Each row of a before or after table is a point. One or more steps were done to the points. Then noise was added and the rows were shuffled. The steps act on how far a point lies along the listed directions, d1 being the first. Write out the steps. A step turns or swaps two directions, mirrors them in a line or flattens them onto one, adds a multiple of one to another, or multiplies one. Angles are multiples of 10 degrees, from the lower direction toward the higher: turns from -170 to 170, lines from 10 to 170 but not 90. Use the fewest steps. Two steps may share a direction if one is a turn and the other turns, adds or multiplies; they go together, in the order done. Otherwise the lowest direction goes first.

Directions:
(1): [-5.0 21.4]
(2): [21.4  5.0]
Before (10 x 2):
[[-2.7 -8.1]
 [-7.8  3.8]
 [-1.1  7.3]
 [-4.2  1.3]
 [ 4.0 -1.5]
 [-1.3 -1.0]
 [ 1.1 -6.2]
 [-2.0 -4.9]
 [-2.6 -2.7]
 [ 4.9 -1.9]]
After (10 x 2):
[[-2.0 -5.6]
 [ 0.2 -5.6]
 [ 2.7  6.8]
 [ 1.8 -3.0]
 [ 0.7 -8.5]
 [-4.9 -0.3]
 [-3.6 -0.4]
 [ 4.2  0.0]
 [ 0.9 -1.2]
 [ 8.4  2.2]]
Steps: mirror d1 and d2 in the line at 20 degrees

Directions:
(1): [  5.0  33.5   9.4   9.6 -11.1   0.2]
(2): [ -3.9   6.2   8.7 -30.7  -2.8 -19.3]
(3): [ 19.6   3.9 -20.3   6.3   8.3 -23.1]
(4): [-24.5  -4.3  -4.3  14.5 -15.4 -19.2]
(5): [-20.6  15.9 -15.6  -4.1  22.0   5.6]
(6): [ -1.8  -2.5  24.8  12.2  23.1 -12.1]
Before (13 x 6):
[[ 2.9 12.0  0.6 -8.1 -5.7 -0.8]
 [-2.7 -0.5  1.6  1.8 -2.8  9.5]
 [-0.4 -2.8  2.6  0.0 -5.8 -0.1]
 [ 4.0  6.8  0.9  5.5 -0.7 -4.9]
 [ 6.2  0.1 -2.6 -5.4  4.6 -0.9]
 [-0.1 -1.1 -6.7  1.5 -6.8 -1.1]
 [-1.4 -4.7 -1.8 -6.3  6.8  3.8]
 [ 7.4  4.1  1.0 -1.6 -2.8  0.4]
 [ 9.1 -0.2  2.3 -2.9 -2.2 -1.6]
 [-2.1  0.9  0.1  8.8  1.9 -0.3]
 [ 0.6  1.1 -1.2 -0.2 -7.6 -1.1]
 [ 8.5 -9.1 -3.0 -2.4  2.9 -0.8]
 [ 1.2  0.6 -2.6  1.4 -3.6  0.2]]
After, 13 rows:
[[ 9.4 -1.3 -3.8  1.2  1.7 11.8]
 [ 7.4  1.4  2.3  4.4  7.9  8.4]
 [-8.7 -4.6 -3.2 -0.6  1.6 -4.7]
 [-1.7 -0.6 -2.9  0.9 -6.9 -1.4]
 [ 2.5 -5.7  0.8 -2.6  1.3  0.2]
 [-0.1 -2.8  0.7 -0.4 -3.5 -2.5]
 [-2.0 -5.9  1.2  4.3 -8.3 -5.6]
 [-1.1 -1.4  0.7  0.1 -8.3 -4.7]
 [ 8.3  7.9  9.2 -7.9 -3.0 -3.0]
 [ 7.7  2.2  1.6 -8.5 -0.8  3.0]
 [ 8.8  3.5 -1.5 -6.6 -1.9  6.8]
 [ 9.9  3.8  2.8 -2.4  5.6  8.1]
 [-4.1  1.4 -1.1 -6.7 -1.2 -4.8]]
Steps: swap d1 and d2; multiply d3 by 0; multiply d4 by 2; mirror d5 and d6 in the line at 40 degrees

Directions:
(1): [ -8.5  -9.1  -1.7  25.2 -12.5   2.0 -32.3  -0.7 -13.5]
(2): [ 19.3   7.0  -5.9 -13.8 -37.5  -2.3  -5.1   8.8   4.1]
Before (11 x 9):
[[  4.0   2.6   1.3  -6.7  -0.8  -0.8   8.1  -2.2   2.4]
 [  5.7   4.2  -1.1 -10.2  -2.3  -0.4  13.1  -0.2   8.7]
 [  1.7  -0.8  -0.4   0.0  -0.3   0.1   0.0   2.7  -3.0]
 [  7.0   3.1   0.6  -9.4   0.6  -4.0   9.2  -0.5   5.4]
 [ -1.7  -3.4   1.9   4.0  -1.4   0.8  -5.3   2.2  -4.1]
 [ -2.7  -1.5   0.9   6.8   8.3  -2.8  -4.2   0.0  -5.2]
 [  1.7   2.9   1.1 -10.5   5.6  -3.9   9.2   0.2   2.7]
 [ -2.5  -3.3   2.1   0.7  -3.3  -0.2  -1.6   0.4  -3.0]
 [  4.9   3.4  -1.9  -5.4 -12.2   0.1   1.7   3.0   4.4]
 [ -3.6  -1.2   3.8  10.1   3.2   3.3  -8.1  -2.1  -1.7]
 [  2.3   0.3   1.5  -6.6  -3.4  -1.0   5.1   0.1   3.5]]
After (11 x 9):
[[ 2.3 -1.9  1.1 -0.3 -6.9  0.0 -4.0  3.8 -2.5]
 [ 1.1 -1.1 -0.5  6.6 -1.7 -3.2 -8.8  2.0 -5.7]
 [ 2.7  3.9  0.1 -8.4 -0.4  0.4 10.6  1.3  6.7]
 [-1.4 -1.1  2.7 -4.0  4.4 -0.8  6.4 -1.9  3.1]
 [-0.3 -0.2  2.6 -3.0 12.7 -3.7  8.5 -3.3  3.1]
 [ 1.8 -0.5 -0.3 -0.8  0.2  0.0  0.9  3.0 -2.3]
 [ 1.8  0.9  2.0  6.4 -7.9  2.6 -9.9  0.4 -0.4]
 [-5.2 -0.7  2.3 -2.2 13.7 -3.0  5.2 -2.3 -1.4]
 [-1.2  0.3  2.3 -1.8  7.6 -0.3  7.2 -4.5  0.6]
 [-0.4 -1.8  1.4 -1.8 -5.3 -0.4  0.0  1.2 -2.2]
 [-3.0  0.8  1.4 -2.7 12.7  0.5 13.0 -3.7  6.2]]
Steps: turn d1 and d2 by 60 degrees

Directions:
(1): [ -8.6   2.5   1.0  25.1  14.5   6.5 -16.7   9.9  17.4 -31.0  23.2   9.4
  -1.6  12.6]
(2): [  1.5 -33.2  16.6   1.3   2.9  24.0   8.8  23.4  -9.8  11.8  -2.0  18.7
   4.4  13.9]
Before:
[[  1.9  -6.4   3.9  -3.2  -0.5   3.0   3.4   3.6  -7.7   3.6  -1.3   0.7
    3.2   1.1]
 [  3.7  -1.3   1.2  -6.9  -1.7   0.2   6.5  -0.7  -6.8  10.2  -6.0  -0.4
    0.0  -2.2]
 [  0.6   5.1  -1.2  -2.4   0.2   1.3   0.2  -4.9  -1.3  -1.9  -1.8  -0.2
   -1.5  -2.3]
 [  1.3   3.3  -1.4   1.3  -1.7  -2.3  -1.5  -5.6   1.1   0.8  -0.3  -3.2
   -1.4  -3.3]
 [  2.6   7.4  -4.4  -2.0  -3.2  -5.5  -1.6  -3.3   1.6   1.2   0.0  -3.7
    0.6  -3.2]
 [  4.2 -13.0   5.9  -9.5  -5.6   6.3   9.8   5.6 -10.1  16.5  -6.9   4.0
    3.2   0.2]
 [  3.1   1.3   0.6  -5.4  -5.7  -0.8   4.2  -4.0  -6.0   7.3  -6.3  -6.2
   -0.1  -4.1]
 [  0.2   1.5   2.3   0.4   0.2   0.4  -0.1   1.2   0.7  -2.8   1.3  -0.4
   -0.7   0.0]
 [ -2.0  15.8  -6.0   2.8   1.2  -8.8  -7.8  -8.0   7.6  -4.9   3.3  -7.0
   -3.0  -3.9]
 [ -1.6  -3.7  -0.7   5.4   0.5   3.7   0.0   3.5  -1.1   0.3   2.3   4.1
    2.8   3.1]
 [  0.4  -2.8   1.6   4.0   1.6   0.6   1.9   0.6  -1.6  -4.1   2.4   3.3
    0.9   3.5]]
After, 11 rows:
[[ -0.1   5.2  -1.1  -0.9   1.5   2.2  -0.9  -4.4  -0.2  -3.2  -0.5   0.5
   -2.1  -1.8]
 [  6.0 -13.9   5.2 -13.8  -8.1   5.1  13.6   3.4 -13.4  21.9 -11.1   2.4
    3.7  -2.7]
 [  1.1  -3.2   1.3   3.5   1.6   0.2   2.5   0.5  -2.1  -3.1   1.3   3.1
    1.1   3.1]
 [  0.8   3.3  -1.3   2.8  -0.5  -1.9  -2.4  -4.8   1.6  -1.7   1.4  -2.6
   -1.8  -2.7]
 [ -0.1   1.7   2.7   0.4   0.3   0.4  -0.1   1.5   0.6  -3.4   1.6   0.0
   -1.0   0.4]
 [  3.0   1.1   0.8  -5.1  -5.6  -0.4   3.8  -3.9  -6.0   6.7  -6.1  -6.0
    0.1  -3.9]
 [  1.6   7.6  -4.1   0.4  -1.9  -5.2  -2.4  -2.3   3.0  -2.1   2.4  -2.6
    1.0  -1.9]
 [  2.7  -6.8   3.9  -5.2  -1.9   2.3   5.4   2.9  -9.3   6.3  -3.8   0.2
    3.4  -0.3]
 [ -1.1  -4.1  -0.9   3.9  -0.4   3.4   0.9   2.9  -2.3   2.3   1.1   3.2
    2.8   2.4]
 [ -4.0  16.6  -5.8   8.6   3.9  -7.9 -11.6  -5.6  11.0 -11.4   8.6  -4.7
   -3.1  -0.8]
 [  4.7  -1.7   0.9  -8.0  -2.6   0.3   7.3  -1.1  -7.6  11.7  -6.9  -0.7
    0.1  -3.2]]
Steps: add -0.5 times d2 to d1

Directions:
(1): [ 22.2  -9.2   6.1  19.8 -15.3 -16.4 -10.1   4.6  39.4  -7.7  -4.0  -9.1
  -7.0   1.5  12.1  14.2  10.7 -28.7  12.5  -2.5]
(2): [  6.3  -1.3 -32.5   4.2  -4.8  22.0   5.0 -32.8   7.1  16.6  22.2   5.0
  -8.5  22.5 -18.5  14.4   4.9  -8.9   2.8  -6.4]
(3): [  5.0   8.6   5.1 -11.1  12.5  -1.7  50.4   3.8  11.1   4.9  -7.1  11.6
  10.0  15.3  16.8   5.1 -10.2 -21.2 -18.8   1.7]
Before (11 x 20):
[[ -0.2   0.4   2.3  -1.2  -0.6  -0.1  -4.2   2.1  -2.3  -3.7  -1.6  -1.6
    4.5  -3.2   0.6  -1.5  -3.0   2.1   1.0   1.8]
 [ -4.8  -0.3   0.5  -1.4   1.5   1.1  -4.6  -0.8  -7.7   2.5  -1.0   0.3
    0.8  -2.6  -5.0  -5.3   0.0   8.2   0.4   0.5]
 [ -1.4  -2.3  -5.6  -0.8   0.7   5.7  -0.9  -5.1  -1.2   3.1   3.4  -0.4
   -2.0   4.0  -3.6   2.8   2.7   2.4   2.6   0.1]
 [ -2.1  -0.6  -5.5  -0.9  -0.3   4.3  -5.0  -4.6  -5.2   0.5   4.0   1.8
   -1.6   1.2  -7.4  -0.5   0.2   4.7   2.4  -3.2]
 [  9.8  -2.7   1.1   3.7  -3.6  -6.2   4.7  -1.3  13.9  -2.1  -1.4  -1.8
   -1.1   4.5   7.1   6.4   4.0 -10.4   3.4  -0.5]
 [  3.2   1.5   6.6  -0.2   3.0  -5.5   5.9   9.9   0.0  -3.6  -6.7  -1.4
    4.1  -1.4   8.5  -3.3  -0.7  -4.7  -0.3  -0.3]
 [  0.4  -0.1  -1.7   3.2  -4.5   0.8  -6.0  -1.0   5.4  -0.2   3.7  -2.4
   -2.3  -0.1  -2.6   4.0   0.6  -2.4   2.3  -2.6]
 [  0.6  -1.3   2.7   0.5  -3.0  -2.2  -5.6  -1.2   0.8  -0.5   1.4  -2.4
   -0.5  -0.8   0.1   0.4  -0.4  -2.1   2.3  -0.7]
 [  2.0  -2.6   3.0   4.7  -0.6  -4.4  -7.5  -0.4   5.7  -2.8  -0.1  -2.1
   -1.7  -0.4   2.0   2.4   2.4  -2.9   6.0  -0.7]
 [ -5.7   2.4  10.4  -4.6   1.0  -5.7   3.1  12.1  -7.1  -5.8  -8.8   1.1
    5.2  -2.4   4.6  -3.0  -4.3   1.2  -4.6   4.1]
 [  9.8  -3.4   4.8   5.6  -5.2  -9.0   1.9   6.6  21.2  -3.5  -6.0  -5.8
   -2.1   0.6   9.1   7.4   2.2 -16.3   0.8  -0.7]]
After:
[[-1.6  0.8  1.1  1.4 -2.6 -0.1 -5.0  1.8  2.4 -1.3  1.7 -2.1 -0.8 -2.1
  -1.4  1.6 -0.8  0.0  1.0 -1.9]
 [-0.4 -0.9  2.4 -0.2 -2.6 -1.5 -5.2 -1.5 -0.6 -0.2  1.8 -2.0 -0.4 -0.6
  -0.6  0.0 -0.9 -0.9  1.9 -0.6]
 [-2.4 -1.4  0.6  0.9 -0.1 -0.2 -5.7 -0.9 -3.5  1.8 -1.0 -0.7 -0.1 -2.2
  -4.1 -3.7  1.3  5.1  1.7  0.1]
 [ 5.4 -0.8  0.6 -0.4 -0.4 -3.6  6.6 -1.5  6.1 -0.8 -1.1  0.0  0.5  3.8
   5.2  3.3  1.8 -4.6  0.8  0.3]
 [ 0.6  0.0 -0.3 -0.5 -1.4  1.6 -4.7 -0.8 -1.2 -2.5  0.4 -1.2  3.4 -1.4
  -1.1  0.0 -2.3  1.2  1.8  1.2]
 [ 4.0 -1.1 -0.2  0.4 -1.4 -2.1  4.5  1.7 10.7  0.2 -2.4 -2.8 -1.2  2.1
   3.4  4.7 -0.1 -8.6 -2.0 -0.6]
 [-1.6 -2.1  0.2 -1.1  1.5  1.5 -0.7  0.7 -0.8  0.3 -0.7 -1.2 -0.7  0.8
   0.4  1.1  1.9  2.4  2.1  1.0]
 [-2.7  1.0 -0.1 -1.5 -1.9  0.7  1.3  1.6 -3.1 -1.1 -1.2  1.4  1.4  4.0
  -1.8  2.1 -1.5 -2.3 -1.7  1.5]
 [-1.3 -0.9 -0.2 -0.4 -0.4 -0.1 -5.1  0.7 -3.2 -2.3  0.4  0.9 -0.7 -1.5
  -3.4 -1.6  0.0  3.5  2.5 -2.4]
 [-0.2 -1.9  2.0  2.7  1.0 -2.4 -6.5 -1.3  1.7 -1.8  0.5 -1.2 -1.0 -0.4
   0.6  1.2  1.3  0.1  4.7 -0.6]
 [ 3.6  1.2 -1.6  0.5  2.1  0.5  5.4  1.6 -0.3  0.5 -0.9 -0.3  2.0  3.2
   2.9 -0.6  0.4 -4.8  0.5 -1.9]]
Steps: multiply d1 by 0.4; flatten d2 and d3 onto the line at 80 degrees

Directions:
(1): [ 26.1   9.3 -18.0 -19.9 -29.7 -15.4 -20.7 -10.6   3.4   4.8   8.8  22.9
  -6.6  15.7 -11.2  -8.2   9.1  -7.0  -6.4   8.6  10.3  10.1  13.9   4.6
   5.9  18.6  31.8  -6.5   5.1 -32.8   5.4 -15.9]
(2): [ 14.2  -3.5 -19.3  -1.8 -20.9  18.6 -32.0   3.3 -15.2  20.3 -24.7  -1.8
  -2.1   4.7  21.8 -14.4   7.9   8.9   9.6 -15.1  18.7  -1.4 -11.9  -6.2
  -7.9 -29.7  -7.6  14.4  13.1  21.5  -4.5 -23.0]
(3): [-30.3 -33.7 -17.0 -12.8   1.6  -1.9 -23.6  17.3  -8.3  -4.5  24.6 -10.7
 -34.2   7.8   4.0 -10.6   1.7 -14.8 -10.1 -11.8 -16.5  22.9   6.6  15.5
 -11.5   7.1 -16.5  -0.9  12.8  -2.2   5.1   4.7]
Before:
[[ -8.5  -8.6  -2.0   1.8  -1.3   2.4  -0.9   4.6  -4.1  -1.3   3.8  -5.2
   -4.6  -3.1   5.4  -4.2   0.0  -3.1  -2.7  -6.1  -4.2   4.6   1.8   1.7
   -6.5  -2.4  -6.0   2.2   2.9   2.3   0.9   2.1]
 [ -3.1  -0.5   5.1   2.9   7.6   5.3   4.3   0.9  -0.6  -1.2  -1.9  -7.2
    2.2  -2.4   3.7   1.4  -0.1   6.1   2.2  -2.6  -1.3  -1.6  -4.2  -4.1
   -2.1  -6.0  -5.6   2.6  -1.6   6.9  -2.4   2.9]
 [ -7.5  -4.1   2.0   6.4   6.3   4.5   4.3   4.0  -2.2   0.5  -5.4  -3.8
    1.9  -5.9   5.7   1.5  -3.1   3.9   0.5  -1.2   0.5  -1.8  -4.3  -2.8
   -1.0  -5.5  -8.6   2.6   0.4   6.8  -0.9   5.1]
 [  2.7  -6.3 -10.9  -8.1 -12.3  -0.2 -17.3   4.4  -4.4   7.1   0.3   1.5
   -7.1   5.9   1.4  -9.2   5.1  -1.2  -0.9  -3.4   3.0   4.8   0.6   3.6
   -4.4  -2.8   1.3   1.2   6.4   0.9   0.2  -9.9]
 [ 10.9  11.0   4.7   4.4  -5.9   2.1   4.6  -7.6   2.1   3.5 -11.0   4.1
   10.6   1.0  -4.6   1.9   3.1   7.0   4.2   1.5   8.8  -6.3  -2.0  -5.5
    3.3  -2.2   9.7   0.9  -2.5  -1.9  -0.2  -2.2]
 [ -4.8  -4.6  -1.5   0.9   1.5  -5.3  -2.9  -0.1  -4.2  -2.8   3.2   1.3
   -5.0   0.9  -1.5   0.8   0.7  -2.6  -2.1  -2.0  -2.4   0.2   1.8  -0.2
   -2.7   0.9  -3.1  -0.5   3.5  -2.8  -1.0   3.7]
 [  6.9   6.1   5.8   6.9   3.0   5.1   7.0  -3.3   2.0   2.1  -9.2  -1.5
   12.3  -3.4   3.2   2.1  -1.5   4.8   4.3   4.1   1.8  -9.1  -4.8  -2.9
   -0.1  -6.4   1.1   2.4  -1.1   7.4  -3.4  -2.7]
 [ -7.8  -3.7   2.0   2.1   3.8   2.5   0.6   4.8  -0.9  -3.3   0.1  -4.1
   -3.4  -2.1   3.5  -1.6  -1.6  -0.3  -0.7  -5.1  -0.9  -1.0  -1.5   1.7
   -1.7  -3.2  -8.3   0.5  -0.5   9.0  -2.9  -0.9]]
After (8 x 32):
[[ -1.1   2.1   4.0   7.1   4.5   3.7   7.4   0.4  -0.3   1.4  -8.6  -0.5
    7.1  -6.4   4.1   2.9  -2.9   5.7   1.6   1.6   3.4  -4.9  -4.3  -4.8
    1.4  -5.0  -3.8   2.1  -1.7   4.8  -1.3   3.7]
 [ -7.9  -5.6   2.2   5.6   2.0   3.9   4.5   3.6  -3.4  -1.6   0.2  -6.5
    0.2  -5.8   6.1  -1.8  -1.4  -0.8  -1.1  -5.6  -3.5   0.9  -0.2  -0.7
   -5.7  -4.9  -7.5   2.8   0.8   5.8  -0.2   3.5]
 [ -4.5   0.8   4.9   4.4   4.5   2.9   4.7   2.5   0.3  -3.0  -3.1  -3.1
    1.5  -3.4   2.9   0.1  -2.3   1.8   0.6  -3.4   1.0  -4.3  -2.4  -0.6
   -0.2  -4.2  -6.5   0.7  -2.4   9.6  -3.6  -1.0]
 [ 11.7   8.6  -0.9  -1.3 -11.3  -1.5  -2.1  -7.4   1.9   3.5  -5.5   7.3
    4.8   5.2  -6.7  -0.9   4.9   3.4   1.6   2.0   8.3  -1.3   1.9  -2.4
    3.1   3.2  13.8  -0.7   0.0  -9.2   1.6  -4.3]
 [  2.9   4.7   6.2   3.0   5.4   4.3   6.2  -2.4   1.1  -0.3  -4.2  -3.9
    6.3  -2.4   2.1   2.3   0.4   7.7   3.1  -0.1   1.6  -4.0  -3.8  -5.7
    0.1  -5.3  -0.7   2.2  -3.0   4.3  -2.8   1.4]
 [ 12.9   9.0   2.8   3.1  -2.8   1.6   3.9  -6.0   3.3   2.8  -7.5   3.6
   11.9  -0.4   0.3   1.0   0.2   3.4   3.0   6.5   4.1  -7.5  -1.7  -2.2
    1.8  -2.1   8.5   0.6  -0.5   0.1  -2.2  -5.7]
 [ -5.7  -4.5   0.1   2.8   3.8  -3.9  -1.1   0.2  -4.3  -2.8   1.4  -0.2
   -3.6  -0.5  -0.5   1.6   0.1  -1.7  -1.1  -2.6  -2.6  -1.2   0.4  -1.2
   -2.9  -1.1  -5.2   0.2   2.8   0.2  -1.6   4.5]
 [ -5.4 -10.3  -7.7  -5.6  -5.4   0.7 -13.2   7.4  -4.7   4.4   2.8  -3.2
   -8.7   3.4   1.9  -7.4   2.9  -1.9  -1.5  -4.7  -1.7   5.0  -0.3   4.6
   -5.9  -3.0  -5.0   1.0   5.7   4.6   0.1  -5.0]]
Steps: turn d1 and d3 by 40 degrees; multiply d2 by 0.7
